Each row is a point. To make a cloud, some directions were put in groups of two or more. Within a group, all points are equally far from the middle, so they leave a hole (a ring in 2 directions, a hollow ball in 3). The other directions are filled evenly. Then the cloud was stretched, turned, moved and blurred a little. How many holes are there, and how many directions does each take, smallest first?

Cloud, 14 rows:
[[ -3.2 -23.5]
 [-26.8  -6.0]
 [ -4.3  -3.1]
 [ 11.8 -28.5]
 [-24.8   4.0]
 [-32.5 -23.3]
 [-20.2  13.6]
 [  8.5  14.7]
 [-17.1   5.6]
 [ 25.2  -9.6]
 [-19.3  27.5]
 [ -3.5  -6.8]
 [-19.5 -12.5]
 [  5.2  -2.1]]
Holes: 0

Cloud, 22 rows:
[[ 13.8  13.0  10.5]
 [ 19.6 -24.3   6.1]
 [  0.2 -30.2  15.8]
 [-10.9  -7.2  -0.4]
 [ -1.9   9.2  -5.2]
 [ 15.8 -26.5   6.4]
 [ 19.5 -24.5  13.3]
 [ 25.6  -9.3  29.2]
 [ 19.6   1.6  38.4]
 [ 25.0   5.4  15.1]
 [  8.0 -31.2  23.7]
 [ 27.5 -12.8  16.1]
 [ 20.4 -23.2  -5.8]
 [-13.7  -2.0  31.3]
 [ -5.8   4.0  -8.8]
 [ -8.5 -29.4  25.6]
 [  6.1  12.6   9.8]
 [ 22.7 -21.8  -3.9]
 [ -6.7   4.9  10.7]
 [ 29.4  -9.6   9.4]
 [ -0.1 -22.8 -11.8]
 [ -6.5   3.1  -7.6]]
Holes: 1 (2)

Cloud (29 x 4):
[[-11.9  -1.8 -11.2  29.3]
 [ -6.6   7.1  25.3   8.6]
 [ 19.6  -9.1  23.5   1.5]
 [  2.6 -24.8  -6.5   9.3]
 [-26.1   0.3  19.3  -5.7]
 [-13.2 -20.2  -3.0  25.0]
 [-18.1  -1.5 -13.0  -9.8]
 [ -0.1 -17.6 -20.0   7.8]
 [ -5.7   3.6  27.3  27.4]
 [ 16.2  -4.2  28.4   1.7]
 [  6.7  -2.0  38.2   5.6]
 [ 12.9 -13.7  39.6   8.5]
 [  3.2   7.6  28.2 -20.5]
 [ -8.7  18.2   4.0 -24.7]
 [-15.8 -15.7  -6.5   1.7]
 [ 28.9  10.4  -1.9   1.9]
 [-13.6   0.6  39.2  10.7]
 [ -5.6  13.2  -3.7  14.0]
 [-28.5  -4.0  22.4  -0.3]
 [-23.6 -21.3   8.4   4.0]
 [ 20.4  -4.7  19.9  -4.0]
 [  4.9 -31.4  31.5  -2.1]
 [ 18.6 -12.3   8.1 -23.6]
 [-23.4   2.2  -4.2 -21.7]
 [ 24.1 -12.1   4.8  -2.4]
 [ 21.3  -3.3  24.8  31.7]
 [ 27.4   8.7   0.4  -6.8]
 [ 23.5 -10.3  21.7  19.3]
 [ -3.7   2.3  41.0 -10.4]]
Holes: 1 (2)

Cloud (47 x 6):
[[ 16.3 -44.3   0.1  -8.8   0.9   3.4]
 [ 25.1 -23.4 -11.2  32.9 -18.0  -2.7]
 [  0.6  19.1  -7.2 -16.3  -2.9  -3.9]
 [ 27.4   5.5 -12.9   1.0  21.5   2.1]
 [ -3.1 -28.6  10.3 -13.9 -12.6 -16.4]
 [-26.6  12.7  -9.9   1.8   9.0  -8.8]
 [  6.5  14.5   2.4 -31.0  18.2  15.5]
 [ 10.3  18.2   1.2 -21.7 -15.8 -21.3]
 [ 32.4 -29.4  10.0  -2.8   5.3 -14.5]
 [ 27.5 -36.9  -2.7   0.9   6.6  16.0]
 [ 18.6  -0.1  28.1  12.1  14.1 -22.7]
 [  0.1   2.0  20.4  30.1 -14.5  -4.3]
 [  2.6  -5.1  34.1   3.2   1.2   0.0]
 [ 29.0 -16.6  18.1  21.5  -1.8 -11.3]
 [ 17.8  -5.5  37.3 -13.6  -0.2   4.2]
 [-12.9 -35.8   0.8   3.9  -5.5 -12.3]
 [ -7.8 -21.5  10.0 -10.8 -10.7   7.8]
 [-13.3  -8.9  28.8   3.3  18.0  12.9]
 [ -3.2   1.2   6.1   9.9 -18.5   9.1]
 [ -8.9  -8.3 -13.6 -22.5   1.9  14.7]
 [  5.3   1.2   2.2 -18.0  -3.9  25.9]
 [ -9.6 -21.6   3.2 -18.6  11.0 -33.3]
 [  2.3  -0.6  11.7   8.6  32.0  22.9]
 [ 18.7 -17.4   2.7 -43.7 -10.9 -17.3]
 [ -5.6 -34.5  15.7 -24.0   1.6  -2.9]
 [ 41.8 -31.1  -1.0 -29.1 -10.3 -13.5]
 [ 10.2   6.9  32.4   7.8   7.8 -23.1]
 [-11.4 -14.5 -17.9 -12.1  28.4 -29.2]
 [-15.4  -6.5  18.5  10.3  -4.0   2.9]
 [-18.0   8.6   6.2  12.7  15.2   9.5]
 [ 31.7   0.8  21.5  15.0  -4.1 -23.9]
 [ 30.2   5.4  10.9  -6.7  23.9 -16.1]
 [ -9.8 -37.3 -11.1  19.7  13.7  -2.9]
 [ 36.9   8.6  -9.6  -0.9   5.9  18.3]
 [-25.1   4.7 -21.4   2.6  -1.9 -14.1]
 [ 19.4  -6.1  32.9 -26.5 -10.3   0.4]
 [  7.4 -16.6  12.3  -9.6 -34.3  -7.0]
 [ 12.2 -10.2 -21.7  17.4  19.8   2.9]
 [-10.1  23.5  -7.9   5.9  -2.4  -9.1]
 [ -9.3   8.9   3.7 -23.3   7.0 -24.8]
 [ 15.4 -10.0   6.1  -6.6  42.7 -21.1]
 [ 16.4   8.6  31.6 -14.7  16.6 -14.0]
 [ -2.5 -10.7 -30.5  14.2  21.3 -15.9]
 [ -9.7   6.9 -20.3  -3.6 -15.7  -3.6]
 [ 19.8  -5.0  20.0  13.1  -0.2  16.5]
 [  7.4  11.3  25.1   9.2  25.2 -28.4]
 [ -9.6 -19.3 -30.4  16.8  17.3  -7.7]]
Holes: 2 (2, 2)
